Every row gives one point. The points of each table are mixes of a few directions, plus a little noise. Count the directions of each table, and those that both share. Where both have some left over, give the other angles between the two spaces (their principal angles), to ten degrees, smallest first.
(in the rows, 128 means zero)

First, 6 rows:
[[225 127 100]
 [ 93 144 137]
 [114  60 137]
 [110 154 131]
 [140 157 122]
 [ 86 126 140]]
Second:
[[166 107 119]
 [103 170 132]
 [115  51 137]
 [127 183 124]]
Directions: first 2, second 2, shared 2

First, 7 rows:
[[142 170 145 125 161 117]
 [119 103  79 102 119 121]
 [147 191 118  97 187  99]
 [140 161 202 168 139 140]
 [117  93 133 145  95 144]
 [121 103 175 171  93 155]
 [109  75  45  88 102 120]]
Second (9 x 6):
[[100 105 111 116  80 144]
 [136  44 107 162 111 132]
 [125  91  98 176  99  95]
 [139 192 146 123 163 109]
 [159 131 164 101 190 161]
 [128 197 124 152 135  73]
 [164 123 159 116 191 151]
 [ 99 101 101 134  71 127]
 [102 169 141  73 112 160]]
Directions: first 2, second 3, shared 1; angles 80

First (8 x 8):
[[122  74  77 103 172 104 132 122]
 [136  39 110  60 183 104  33 152]
 [136 156 206 186 116 152 134  59]
 [132 137 143 126 118 134 112 138]
 [120 155 104 139 111 128 174 139]
 [131 166 145 129  93 142 121 159]
 [130 172 138 126  87 142 127 170]
 [117 126 102 157 145 119 192  85]]
Second:
[[ 72 112 113 133 181 113 208  97]
 [ 72  77  90 195 144 103 154  97]
 [126  98 116 122 111 136 129 108]
 [120 147 134 123 152 123 158 129]
 [168 138 133 125 146 115  71 154]
 [208 150 119 139  96 131  76 132]
 [170 158 148 104  88 149  94 149]
 [221 170 142  94  76 154  77 142]
 [ 52 149 154 142 133 130 173 151]
 [ 70  83 132 104 153 125 140 124]]
Directions: first 3, second 5, shared 2; angles 80

First (10 x 11):
[[124 131 124 124 133 127 144 128 126 125 153]
 [126 126 132 130 125 128 118 140 134 125 105]
 [160 130 145 150 111 134  53 126 121 144   7]
 [105 108 129 122 121 126 138 141 147 120 139]
 [161 185 122 132 160 128 147 130  91 126 150]
 [ 99  85 122 116 109 128 142 102 148 133 173]
 [121 103 123 124 113 130 128  93 132 140 152]
 [114 135 123 119 141 124 163 146 132 114 172]
 [114 113 131 126 121 127 126 141 143 123 119]
 [156 164 129 136 144 129 121 132 104 130 109]]
Second, 9 rows:
[[147 131 105 137 129 153 115 125 149 134 126]
 [140 130 136 112 117  77 113 103 129 117 105]
 [113 124 144 132 146 158 136 141 113 133 158]
 [123 126 136 123 152 120 115 136 122 121 161]
 [107 118 155 116 158 176 142  96 135 125 209]
 [143 107 118 127 102  92 134 143 113 139 111]
 [126 134  98 115  88  58 146 121 150 112  88]
 [140 135 139 140 121 168 123 114 125 142  93]
 [113 147 122 149 138 149 127 173 116 129 102]]
Directions: first 3, second 6, shared 1; angles 30, 70

First, 10 rows:
[[ 92 141 127  71 124 117  96 184 128  96 115 138]
 [109  95 130 190 103  92 198 105 217 144  99 108]
 [ 90 112 133 100  92  85 127 173 191 101  81 146]
 [156 145 127 111 147 158  95 120  67 131 154 137]
 [119 176 118  69 175 172  74 162  35 112 174 118]
 [ 86 125 120 171 141 118 189 123 175 139 133  79]
 [196  97 142 160  97 122 125  74 133 149 110 169]
 [179 100 137 174 106 124 145  74 143 153 117 148]
 [145 163 122  94 166 172  83 133  41 126 171 126]
 [108 126 125 138 129 120 148 133 150 128 125 113]]
Second (11 x 12):
[[145 118 124 211 139 122 215  86 111 135 108 108]
 [120 133 130  85 123 132  84 150 137 125 139 138]
 [156  88  93  99 164 156 118 154 162 151 127 125]
 [159  95 102 175 159 140 191 111 135 149 111 111]
 [168  84  93 185 169 145 205 110 140 156 109 107]
 [ 98 169 163 142  91 102 121 109  98 105 131 133]
 [ 81 189 178 136  73  91 105 108  88  93 136 139]
 [ 97 166 159 114  93 109  95 125 107 105 138 139]
 [136 107 107  40 147 154  54 179 166 140 144 142]
 [171  74  84 143 177 157 167 136 158 160 116 113]
 [ 77 187 174  79  74 102  51 138 105  93 149 152]]
Directions: first 3, second 2, shared 0; angles 30, 90

First, 10 rows:
[[113 167 210 136 149 128  89 127 167 105 142 126  80  85 122  92 137 105]
 [ 80 205 150 162 121 139  45  84  99  61 141 145 124  83 137 138 131 199]
 [128  92 165 119 139 138 162 143 149 108 122 117  96 152 109 111 116  37]
 [157  49 118  74 153 162 125  91  51 203 121 134 136 157 138 121 122 148]
 [169  92 100 120 173 184  85  74  54  65 141  96 123 155 124 145 178 133]
 [142 107  52 104  94 110 179 122 146 123 142 106 144 130 137 147 138 132]
 [138 103  96 134 126 133 156 142 115 120 115 126 146 165 121 146 122 105]
 [109 114 137 107 100 100 165 157 144 230 109 161 144 125 138 114  78 142]
 [132 166 111 184 117  97 169 195 198  74 116 115 139 145 108 146 137  76]
 [111 184 140 140 111  92 105 146 156 192 130 154 146  81 146 117 119 205]]
Second:
[[154 135  38  30  63  82 164  48 224  96 221  45  84  10 170 109 203 172]
 [143 161 126  90 120 109 103  87 181 117 180  89  92  43 150 102 181 168]
 [137 138 124 155 141 135 126 138 134  73 128 114 125 144 116 139 145  99]
 [114 152 210 148 163 138  70 141 100 192 108 170 126 121 128 104 108 161]
 [123 134 161 158 152 141 108 148 106 132 107 149 134 152 117 129 115 118]
 [122 115 137 167 144 146 134 160  95 113  93 150 149 187 108 147 102  92]
 [120 116 142 155 141 141 131 153  97 136  99 153 146 172 115 139 100 109]
 [121  86  82 101  95 121 179 124 115 159 119 135 147 152 134 143  98 122]
 [121 112 133 147 134 138 137 150 101 135 101 149 145 170 118 141 101 108]]
Directions: first 6, second 3, shared 3

First:
[[162 163 127 176 138 107 155  95  88  72 139 125 107 113 119 188 126  94
  144 119 141 167 147 106]
 [132 126 137 114 136 117 124 142 106 153 124 127 162 102 155 124 125 115
   74 164 107  93 116 143]
 [ 95 118 126 109 114 134 118 151 127 173 108 114 152 139 135 107 145 145
  114 144 112  85  91 138]
 [164  97 121 130 136 162 117 100 157  64 162 172  95 123 130 131 108 132
  185  98 137 187 185 119]
 [105 112 114 119 109 149 117 141 114 155 104 124 149 140 136 125 156 144
  141 144 107  98  93 126]
 [138 122 137 128 136 110 149 100 155  91 163 134  67 119 137 133 122 127
  151  78 143 161 144 122]
 [ 80 134 151 118 120 101 126 139 141 175 137  93 149 118 137  99 119 145
  111 117 123  90  98 162]
 [181 128 106 120 143 146 138 124 147  91 117 168  73 158 100 139 138 114
  127 123 157 176 162  84]
 [ 98 150 135 136 120 126 108 162 118 179 100  99 195 142  98 105 115 136
  103 162 126  92 113 152]]
Second:
[[152 160 142 176 141 129 126 114 156 118 129 122 133 162 114  89 128 113
  147 106 140  84 180 120]
 [158 145 128 162 131 139 123 126 155 109 135 131 142 139 128 105 126 123
  136 112 146 113 156 136]
 [176 132 135 153 135 140 130 154 150 109 164 155 160  99 170 127 103 156
  135 141 153 143 129 105]
 [118 104 111  96 114 136 126 137 113 127 127 131 130 106 136 155 131 136
  110 136 125 164  92 150]
 [151 125 135 135 136 130 132 149 132 122 154 149 148 102 161 135 108 152
  131 146 139 143 118 103]
 [ 75  99  97  72 101 130 120 110  95 142  88 103  99 136  89 157 158 104
  101 117 103 153  90 186]
 [149 133 110 143 115 149 117 121 149 104 122 123 138 140 116 116 139 113
  125 101 144 131 140 173]
 [128 125 143 123 138 117 136 142 118 140 144 142 131 107 152 137 112 149
  133 153 124 134 116  87]
 [  7 132 153  75 143  69 144  73  60 205  58  72  39 192  50 125 166  85
  132 135  54  61 134  94]
 [133 113 117 114 120 137 127 142 125 121 138 138 139 105 143 147 124 141
  118 136 131 157 104 138]
 [162 138 134 157 134 135 127 138 150 112 148 143 149 120 148 115 114 139
  136 127 148 124 145 117]]
Directions: first 6, second 3, shared 0; angles 50, 60, 80
